Each row is a point. To make a cloud, some directions were put in groups of two or more. Within a group, all points are equally far from the middle, so they leave a hole (a ring in 2 directions, a hollow ball in 3). The other directions are filled evenly. Then the cloud was stretched, turned, moved and blurred a little. Count the holes, and give their numbers of directions, smallest first.

Cloud:
[[-1, 93, 58],
[28, -30, -13],
[3, 2, 33],
[68, 17, 5],
[67, -12, -10],
[-7, 66, -15],
[35, 64, 12],
[32, 3, 10],
[62, -84, -31],
[18, -27, -52],
[38, 48, 9],
[-26, 2, 34],
[-15, 65, 73],
[-55, -13, 17],
[-27, -24, -7],
[65, 29, -27],
[-3, 74, 46],
[45, -28, -25],
[-19, 7, 15],
[71, -6, -22],
[50, 21, -8],
[19, 72, 19]]
Holes: 0

Cloud:
[[-37, -27, -26],
[-54, 15, -32],
[-49, 19, -9],
[2, 44, 67],
[-48, 6, 27],
[22, -6, 3],
[41, 24, 80],
[10, -23, 11],
[-10, 45, -12],
[-22, 33, 64],
[42, -7, 116],
[31, 20, 8],
[33, 35, 64],
[-47, -25, -59],
[25, -16, 65],
[-11, 47, -40],
[-46, -15, 22],
[26, -21, 102],
[35, 26, 44],
[-43, 24, -3],
[39, 19, 61],
[18, 38, -13]]
Holes: 1 (2)

Cloud:
[[-2, -15, 11, 27],
[22, -3, -21, -80],
[2, -13, -46, -70],
[-8, 24, 34, 52],
[-13, -87, 34, -38],
[-37, 1, 11, 76],
[-68, -41, -66, 18],
[-40, 5, 38, 28],
[48, -40, -61, -15],
[27, 35, -12, -38],
[-15, -28, -100, -47],
[8, -59, -14, 0],
[-60, 2, -12, -21],
[-82, -5, 0, -11],
[25, 1, 11, -25],
[-28, 30, -19, -43],
[53, -30, 42, 34],
[-22, -29, -56, -32],
[-78, -36, -38, 18],
[-23, 64, -9, -36],
[-31, 18, -59, 3],
[9, -78, -59, -11],
[24, 74, -64, 11],
[41, -31, 36, 44],
[-44, 25, 15, 19],
[-68, -23, 12, 36],
[32, 41, -47, -29],
[4, 41, 25, 13],
[-87, 18, -9, -60],
[9, 61, 1, -4]]
Holes: 0

Cloud:
[[7, 6, -31, -98, -33, -31],
[15, 20, -42, 82, -20, -65],
[55, -31, -72, -5, -19, -34],
[-45, 2, -38, 1, -19, 4],
[-40, -44, -82, 26, -15, -22],
[-61, -39, 36, -64, 0, -57],
[21, 24, 23, 9, -51, -2],
[102, 16, -74, 14, -20, -14],
[5, 28, 68, -44, 2, -13],
[17, -44, -27, -19, 5, -23],
[-59, -14, 54, -73, 10, 0],
[-21, -28, -6, -44, -5, -9],
[-3, -40, -76, 49, 21, 5],
[8, 45, -19, 28, 31, -30],
[-20, -38, -46, -2, 1, -20],
[-29, 11, 55, -41, 4, -42],
[70, 14, -64, 29, -14, -4],
[-36, 17, 23, -66, -25, -22],
[24, 27, 0, 40, -8, -37],
[23, 23, -39, -44, -61, -6],
[23, -33, -52, -46, -21, -49],
[-25, -49, -33, -27, 68, -13],
[-18, 20, -38, -14, 65, 7],
[6, 18, -1, 76, -77, -28],
[-4, -10, 8, -33, -32, 35],
[33, -12, -53, -28, -16, -18],
[-57, -37, 30, 18, 25, -2],
[31, 25, 25, -19, 35, -47],
[87, 22, -104, 45, -46, -33],
[-89, -22, -64, -39, 7, -17],
[26, 32, -33, 38, -48, -23],
[4, 69, -13, 19, -44, -33],
[29, 4, -38, -38, 16, -9],
[-14, 76, -37, -17, -28, -53],
[21, -28, -86, 21, -19, -4],
[31, 3, 7, 64, -62, -20],
[-89, 3, 84, -41, 3, -34],
[-84, -4, 80, -81, -18, -1],
[-63, -40, 0, -63, -8, -45],
[59, -34, -72, 1, -47, -55],
[-10, 87, 18, 50, 17, 2],
[28, 12, -61, 27, 16, -56],
[55, 19, -80, 19, -9, -17],
[37, 8, 12, 42, 37, -62],
[40, -11, -61, 45, -54, -49],
[-47, -22, 12, 4, 0, 2],
[-4, 47, -62, 12, 44, -8],
[56, -25, -53, 57, -30, -1],
[1, 0, -52, -14, -36, -20],
[-75, -34, -31, -62, 3, -20],
[-49, 13, 56, -56, 16, -26],
[23, 4, -34, 67, -43, -42],
[-17, 12, -35, -6, -66, 39],
[-41, -5, 15, -33, 20, -13],
[15, 13, -75, 23, -37, -78]]
Holes: 0

Cloud:
[[7, -34, 63, -17, -30, -42, -60, -72],
[72, 54, -7, -30, -29, 29, -13, 71],
[23, 51, -21, 24, -54, -36, -33, 2],
[24, 5, 28, 8, 59, -13, 14, 11],
[9, -54, -35, -27, 20, -27, 36, 8],
[15, -68, 23, -17, 21, -36, -8, -39],
[8, 87, -2, -13, -22, -62, -40, 3],
[-20, 27, -2, 42, -2, -18, -22, -6],
[-8, -34, 46, 18, 73, -14, -9, -40],
[26, 30, -94, -6, 4, 43, 26, 31],
[35, 31, 53, -29, 1, -75, -25, -99],
[21, -13, -35, 3, -19, 3, -65, -50],
[44, 54, -9, 20, -59, -47, 3, 36],
[16, 67, 11, -12, -62, -4, -5, 69],
[-14, 10, 14, 26, 25, 2, -26, -62],
[2, 13, -1, 14, 23, 3, 23, 15],
[-29, -11, -25, -57, 58, 56, -29, 53],
[5, 42, 5, -5, 51, -31, -37, 17],
[30, -29, -1, -13, 38, 68, -29, -14],
[-36, 4, 59, 28, 36, 4, -34, -19],
[76, -23, -37, -12, 23, 5, 29, 86],
[-31, -12, 45, 28, 44, 65, -28, -1],
[1, 22, 22, -1, 0, 18, -83, 34],
[-17, 55, 98, 87, 28, 7, -28, 48],
[50, 30, -1, -78, 2, -26, -4, 11],
[11, 13, 17, 40, 54, 19, 0, 45],
[-20, 1, 8, -79, -8, -49, -39, -18],
[-36, -42, 8, 17, 41, 4, -38, -22],
[3, 18, -100, 23, -34, -26, -49, 14],
[-24, -46, 31, -8, 6, -5, -11, 1],
[-25, -6, 27, -12, 23, -14, 49, 15],
[-1, -12, 14, -38, 28, -21, -2, -80],
[56, 17, 11, -16, -7, -1, 10, -5],
[43, -50, -44, 4, 36, 40, -16, 39],
[-22, 41, 9, -28, 19, 35, -43, 71],
[27, -75, 6, 9, 6, -6, 29, -74],
[74, -32, -8, -38, 43, -47, 13, -102],
[35, -17, -49, 14, 7, 19, -43, -40],
[-20, -16, 6, 17, 26, 19, -24, -53],
[-3, -17, 6, -15, -7, 14, -12, -14],
[-24, 2, 2, 46, -26, -17, -47, 7],
[56, -37, 57, -8, -11, -29, -7, -24],
[29, 54, 29, 16, -36, 0, 12, 39],
[18, -42, 37, 35, 27, 31, 38, -15],
[9, 22, -24, 14, 5, -38, -5, 24],
[-42, -34, -5, 41, 41, -13, -35, -47],
[23, -46, 11, -23, 26, -49, -10, -121],
[-6, -25, -23, -9, 10, -20, 1, -30],
[-26, -19, -10, -45, 5, -15, 3, -19],
[-32, -26, -5, 0, 8, -13, 31, 24],
[23, -69, -71, -13, -11, -23, 10, -68],
[43, -71, 48, 11, 84, -12, -6, -9],
[22, 13, -27, 61, -38, -16, 12, -22],
[71, -10, 75, 18, -41, -88, 16, -46],
[-27, 1, -67, -24, 54, 45, -19, 11],
[-28, -9, 40, 0, 47, -44, 7, -51],
[12, -55, -45, -23, 49, -54, -29, -40],
[-6, 20, -56, -67, -6, 34, -36, 40],
[22, -16, 53, 29, 15, -32, 22, -82],
[-20, -13, -41, 15, -27, -63, -46, -30],
[-13, 1, 71, 11, 58, -48, -19, -51],
[-26, 48, -59, -38, -15, -22, -34, -41],
[49, -64, 40, -17, 57, -32, -35, -28],
[-44, -28, 62, -12, 29, -51, -47, -73],
[11, 13, -65, -10, -50, -44, -64, -22],
[61, 6, -57, -46, -42, -103, -17, -100],
[-4, 27, 37, 0, 4, -10, -10, 22],
[64, 69, -19, -13, -50, -7, -3, 66],
[23, 6, -9, -69, 25, -22, 26, 19],
[52, 45, 11, -23, -48, -50, 18, 54],
[-20, 13, 14, 40, -39, -49, -11, -49],
[40, 40, -36, -17, -49, -46, -36, 21],
[39, 7, 2, -23, 35, -64, -1, -43],
[-29, -6, 60, 22, 113, 39, -19, -1],
[8, 18, -13, 47, -36, -57, -43, -6],
[20, -7, 52, -1, 100, 18, -3, 15],
[-18, 21, 96, 33, -18, -79, -16, -64],
[60, 21, -9, -29, -38, -31, -33, 7],
[35, 60, 69, -18, 21, 12, -61, 8],
[72, -18, -40, -66, 5, -36, -6, -39],
[57, 22, 25, -21, -29, -56, -1, 81],
[19, 48, -30, 12, -29, -46, 10, 30],
[6, 27, 18, 17, -48, -8, -37, -3],
[-19, 41, 38, 15, -45, -34, -29, -49],
[-1, 19, 28, 11, 8, -88, -14, -33],
[5, 6, 62, 49, 60, -1, 16, 23],
[2, 64, 38, 4, 26, -57, -47, 7],
[51, 27, -12, -21, -77, -49, -32, -24],
[76, -66, -28, -26, -3, 29, 22, -5]]
Holes: 0
